Every row gives one point. The window is the flat piece filled in between its corners: a triangle in 3 columns, a solid with four corners in 4, and so on. A path goes straight from each point to the next, and from the last back to the first. List the points from which the path goes on through the window.

Window (4 x 4):
[[ 31  27 -20  -7]
 [ 42 -15  19  -6]
 [-55 -22   0  43]
 [-22  21 -95 -61]]
Path:
(1): [-56  12  33  22]
(2): [-14 -25 -37  29]
(3): [ 33 -16 -15  14]
(4): [ -2  13  45 -31]
(5): [  0  11 -40 -65]
(6): [ 27   6 -54 -19]
(7): [ 15  -7 -79 -17]
(8): [-31  54 -52 -50]
(9): [ -8  30 -18 -48]
(10): [ 36   7 -90  12]
(11): [ 64 -20 -20 -13]
(12): [14  5 17 -5]
(13): [-26  11 -17 -63]
(14): [ 37  24 -93 -45]
(15): [-22  -3 -80  12]
(16): [-66  32 -45 -58]
Through the window after points: 1, 3, 9, 11

Window (6 x 6):
[[ 43 -80  -2  18   3 -57]
 [ 30  82 -58 -23 -19 -17]
 [ 23 -26  39 -12   8 -18]
 [-18  29 -30  10  -6 -48]
 [  9 -40 -40 -23  67 -67]
 [ 31  77  -4  53 -34  79]]
Path:
(1): [ 48 -99   3 -47 -52  11]
(2): [ 15  15  19  33  44 -59]
(3): [ 60  27 -15  43  23  -4]
(4): [  8  -3 -35   2 -17 -17]
(5): [-13 -33 -63 -17   2  -2]
(6): [ 16  22 -11  -2  31 -40]
(7): [ 48 -17 -16   6  65 -73]
(8): [-23 -42 -32 -38  26 -28]
Through the window after points: 1, 7

Window (9 x 9):
[[-18 -26 -31 -17 -23 -21  14  15 -26]
 [ 10  -3  24  19   0  51  -8  -8 -74]
 [ 59 108 -14   6 -20  17 -58  91  91]
 [-45  11  -5  -1  -3  -2 -64   2  -7]
 [-16  -6  57  12  44  11  22  -6 -18]
 [ 48  -8  43 -12  68  -8 -26 -13 -71]
 [ 10 -15  18  13  17  -5  11 -92 -54]
 [ 56  42  26 -40 -44  36 -73  70  98]
 [-27   2 -36 -43  28  40   0 -21 -17]]
Path:
(1): [ 35  60  16 -26 -32  18 -45  10 -16]
(2): [  8 -17 -39  37  54  46  -8  55  60]
(3): [ 57   8   5 -23 -11  46 -54  39  44]
(4): [ 14  50  39 -26 -26   6 -43  40  44]
(5): [ 14  42  42 -44   6  -2  -9   1 -10]
(6): [ 12 -31 -60  22  29  21 -62  25  36]
(7): [-14 -50  12  29  54 -20 -30  24  35]
(8): [-14  86   1 -47 -65  39 -30 -13 -56]
Through the window after points: 3, 7

Window (11 x 11):
[[-18  24 -32  35 -38  59   6   9 -24  31   6]
 [ 75 103 -56 -25  11  59  48  43  38   2 -61]
 [ 14  32  32 -68  10 -20 -93  26 -36 -20 -48]
 [ 67   3 -27 -15  40 -40  12  15 -15  43  14]
 [ -4  12  -4 -47 -31 -34   6  35  39 -52  21]
 [ 61 -40 -55  84  24  -4 -88  -6 -46  52  24]
 [ 37  10  28   3  11 -15 -32 102  -1  26 -28]
 [-36  73  -9  10   9 -43   9  52   8 -19   4]
 [ -6 -28 -75  36 -34   5  80  49  48  31 -55]
 [ 69  47 -16 -12  77  24  68   8  52 -14 -31]
 [ 16 -20 -42  31 -24   4  37  41 -48 -55 -28]]
Path:
(1): [  7  28 -87 -15  61  77   1  53  39  20   2]
(2): [ 20  26  33  29 -43 -79   9   4 -48  10  -1]
(3): [ 36  -8 -35  55 -37 -22   3 -12  -2  -8 -52]
(4): [ 19  -7 -46   4  29  15  17  64 -20  12  14]
(5): [ 29  42 -99  11   8  48  32  54  14   5   9]
(6): [ 32   7  40  17 -20 -33  38  10  25  26 -64]
(7): [ 36  27 -11  35 -27 -36  18 -12   4  -5 -26]
(8): [ 54  -1 -85   8  58  73 -22  72   4  47 -12]
(9): [  6  61 -21 -69  61  22 -17  62 -32   6  16]
(10): [ 45  -2   9  44 -37 -25 -18   7   0 -26 -52]
(11): [ 26  26  14  14  -5 -31 -11  59   2   6 -21]
(12): [  3  17 -24 -17  37  23 -10  92  -6  12 -14]
Through the window after points: 1, 3, 7, 11
